Rows are points. The points of each table are mixes of a few directions, plus a little noise. Count the directions of each table, and those that both share. Where both have some left over, give the other angles between the two spaces (their principal angles), to ten degrees, smallest first.

First (7 x 3)
[[ 55  75 -26]
 [-69 -93  33]
 [  6   8  -3]
 [-24 -32  11]
 [ 37  50 -18]
 [  4   5  -2]
 [-10 -13   5]]
Second (7 x 3)
[[ 53 -33 -22]
 [ 12  -6   0]
 [-11  18  61]
 [ 73 -42  -7]
 [ -8   9  25]
 [-26  11 -21]
 [-95  45 -38]]
Directions: first 1, second 2, shared 0; angles 80

First (9 x 6)
[[ 15  -7  21 -21  33 -31]
 [ -5 -31  11 -25  42  33]
 [  0  20  25  71 -31  19]
 [  8  14 -15 -19 -10 -46]
 [  7  -7  -8 -40  20 -29]
 [-10   7  16  60 -24  49]
 [ -7   9 -33 -10 -28  -4]
 [  2 -14  24   4  26  16]
 [ -7   8 -41 -19 -27  -7]]
Second (9 x 6)
[[-11 -28   5 -11   5 -19]
 [-10  38   3  39 -61  53]
 [-16 -19  -7   6   2 -15]
 [  0 -32   4  -1 -24  -2]
 [ 30   3  19 -28  -4  10]
 [  5   1  -4  -2   9  -4]
 [-53   8  20 -11  23 -23]
 [-37  15   1   9  16 -12]
 [ 95  15 -40  -2  32  10]]
Directions: first 3, second 4, shared 1; angles 80, 80

First (7 x 9)
[[-15   4  58   7  51  38  10   1  31]
 [  7  -1 -25  -3 -23 -17  -4  -1 -13]
 [ 25  -7 -95 -11 -83 -62 -15  -3 -49]
 [  6  -1 -22  -3 -20 -15  -4   0 -12]
 [ -2   0   7   1   6   5   1   0   4]
 [ -6   2  25   4  22  16   4   0  13]
 [-13   4  51   6  45  33   9   0  27]]
Second (7 x 9)
[[  6  -9 -53  -8 -31 -24  -6   4 -38]
 [  1   9  -3 -26 -52 -31  -8  -6 -14]
 [  4  -4 -10  10   8   4   1   0   2]
 [ -8   2  51  21  60  42  12   2  39]
 [-17  16  37 -51 -47 -24  -8  -6 -19]
 [ 30   3   2  62  37  17   8  -7  69]
 [-15 -18 -23  -8  23  16   2   9 -38]]
Directions: first 1, second 3, shared 1

First (10 x 14)
[[-18 -16  16   6  35 -18   0   0 -22  50  61 -15 -10   3]
 [  1  31  46  11 -17  25   8  49  12  -2  10 -18  13 -39]
 [ 26 -35 -36  17 -26  47 -16 -40  24  -9 -33  23 -20   7]
 [ -1 -79 -68  -8  20 -65 -33 -88 -22  -2   6  33 -26  95]
 [ -2  20  16   0   9  10  13  23  -7  12  16 -10   7 -30]
 [ 52   2  -1  13 -28  71  -4  34   8 -29  12  12   6 -62]
 [ 28 -27 -13  17 -41  16 -31 -13  23 -42 -22  19  -6  24]
 [-17  25  44   8 -11   9   8  31  16   6  -5 -20   7 -12]
 [-35   2 -34 -21  31 -40  13 -49  -6  26 -34   2  -7  38]
 [-36  78  26 -41  29 -56  43  51 -25  -5  -8 -26  38 -23]]
Second (9 x 14)
[[-15  27 -28 -38  19 -67  14  -7 -22 -32 -26   6  22  29]
 [-28   5 -19 -16  29 -23  16 -27 -10  30 -12  -2  -5  15]
 [  2  -4   3   5  -2  10  -2   1   3   5   4  -1  -4  -3]
 [-12 -38  20  41   9  81  -3 -28  22  95  26 -13 -43 -27]
 [ 20  -1  12   8 -21  10 -10  22   6 -29   6   2   7  -8]
 [ 44  -8  30  25 -48  36 -25  46  16 -49  20   4   9 -24]
 [-65  22 -52 -50  72 -78  39 -63 -31  52 -37  -2  -3  44]
 [ 15  20  -5 -18 -16 -37  -4  25  -9 -64 -11   8  26  11]
 [ 37 -24  38  43 -42  70 -25  32  25  -8  30  -3 -10 -35]]
Directions: first 5, second 2, shared 2
